Rows are points. The points of each table are mixes of a few directions, plus a little noise. How many directions does each table use, and how many do they share? Where both have some left over, give the other angles between the two spaces (their principal angles), to ten degrees, smallest first.

First (4 x 3):
0.2, -4.3, -7.5
-2.4, -2.2, -4.2
2.8, 1.4, 2.8
-0.6, 5.2, 8.9
Second (4 x 3):
1.8, 1.6, -3.4
5.0, 2.0, 6.1
2.8, 2.0, -2.7
-9.6, -5.6, 0.0
Directions: first 2, second 2, shared 1; angles 50

First (9 x 6):
-10.8, 7.3, 0.9, -8.3, -6.3, 1.7
4.8, -3.3, -0.4, 3.7, 2.9, -0.7
-3.6, 2.4, 0.3, -2.8, -2.2, 0.6
-5.6, 3.8, 0.5, -4.4, -3.4, 0.9
8.3, -5.6, -0.7, 6.4, 4.9, -1.3
5.9, -4.0, -0.6, 4.6, 3.5, -0.9
3.2, -2.1, -0.3, 2.4, 1.9, -0.5
6.5, -4.4, -0.5, 5.2, 3.9, -1.1
-8.7, 5.9, 0.8, -6.8, -5.1, 1.4
Second (8 x 6):
9.1, -5.8, -4.1, 8.3, 5.1, -3.5
-2.1, 1.8, -3.3, -0.4, -1.6, -1.9
-2.9, 2.2, -1.9, -1.5, -1.9, -0.9
-1.8, 1.8, -5.2, 0.5, -1.5, -3.0
-1.8, 0.4, 7.8, -4.1, -0.4, 5.0
-3.1, 2.6, -4.3, -0.8, -2.2, -2.3
1.9, -0.8, -4.7, 3.1, 0.8, -3.1
0.7, -2.2, 15.7, -5.1, 1.7, 9.6
Directions: first 1, second 2, shared 1

First (7 x 8):
3.2, 5.5, -1.0, -1.2, -0.7, -1.3, -0.7, -3.7
3.2, 2.8, 0.4, -2.5, 2.3, -2.2, 1.2, 0.5
6.3, 1.2, -1.5, -2.0, -1.6, -3.3, 0.4, -0.8
-2.6, 1.7, -1.0, -2.5, 4.9, 2.3, 0.7, -0.3
-5.6, -1.9, -6.3, -1.0, 1.2, 6.9, -1.8, -4.7
-5.0, 4.7, -0.2, 1.4, 0.6, 3.7, -1.9, -4.3
0.4, -14.2, 9.5, 7.8, -6.8, -6.1, 2.1, 13.2
Second (8 x 8):
-2.4, 1.9, -2.9, 6.9, 4.7, 5.3, 6.9, 3.9
1.8, -0.6, 4.0, -1.1, -2.8, -4.2, 1.9, 0.6
8.5, 3.9, 0.7, -8.0, -3.5, -4.4, 5.0, -0.9
-3.4, -0.5, -8.0, 2.9, 4.5, 8.8, -4.3, 0.1
-2.6, -1.7, -4.5, 4.2, 2.5, 6.3, -0.9, 2.6
0.9, -5.4, 7.5, -2.0, -6.8, -7.1, -3.6, 0.8
3.1, 1.3, 4.8, -6.2, -3.4, -7.4, -1.6, -4.1
-5.9, 1.0, -1.6, 3.4, 4.8, 2.7, -3.6, -3.1
Directions: first 4, second 4, shared 1; angles 30, 40, 70

First (9 x 11):
4.6, -5.8, -1.0, -0.1, -0.8, 1.6, -3.0, -0.9, -3.3, -0.5, 0.7
-0.6, 0.7, 0.1, 0.1, 0.1, -0.1, 0.4, 0.1, 0.4, 0.1, -0.1
-7.7, 9.8, 1.7, 0.2, 1.3, -2.6, 5.1, 1.5, 5.6, 0.8, -1.1
0.5, -0.7, -0.1, 0.0, -0.1, 0.2, -0.4, 0.0, -0.4, 0.0, 0.0
-4.0, 5.1, 0.9, 0.1, 0.7, -1.4, 2.7, 0.8, 2.9, 0.4, -0.6
-8.7, 11.0, 1.9, 0.2, 1.5, -3.0, 5.8, 1.7, 6.2, 0.9, -1.3
-7.1, 8.9, 1.6, 0.2, 1.2, -2.4, 4.7, 1.4, 5.0, 0.7, -1.1
11.6, -14.5, -2.5, -0.2, -2.0, 3.9, -7.7, -2.2, -8.2, -1.1, 1.7
11.5, -14.5, -2.5, -0.2, -1.9, 3.9, -7.6, -2.2, -8.1, -1.2, 1.7
Second (10 x 11):
0.5, -0.9, 0.2, -1.6, -5.1, -3.0, 0.2, 3.2, 2.9, -8.2, 3.1
3.4, 3.6, 1.3, -3.4, -1.7, 1.8, 1.3, -1.5, 0.4, -4.2, 4.4
6.7, 7.5, 3.7, 0.8, -3.9, -1.7, -1.0, 0.3, -4.7, -0.6, -3.3
4.5, 3.0, 3.4, 4.0, -11.3, -11.1, -3.2, 8.7, -2.5, -7.7, -7.2
-2.8, -1.7, -0.8, 5.1, 3.6, -1.3, -2.0, 0.3, -3.3, 9.4, -8.1
1.0, 1.0, -0.2, -4.3, 1.3, 4.3, 2.1, -3.1, 2.1, -2.7, 6.6
-5.7, -5.9, -3.6, -2.7, 6.1, 5.6, 2.3, -3.4, 4.5, 1.6, 6.3
1.5, 4.0, 1.0, 2.3, 6.1, 4.0, -0.6, -5.0, -5.7, 11.5, -5.3
-5.2, -5.5, -3.3, -3.1, 5.3, 5.3, 2.4, -3.2, 4.7, 0.6, 6.6
-4.1, -5.0, -1.7, 3.1, -0.7, -4.0, -1.3, 3.6, 1.4, 0.3, -3.2
Directions: first 1, second 3, shared 0; angles 90
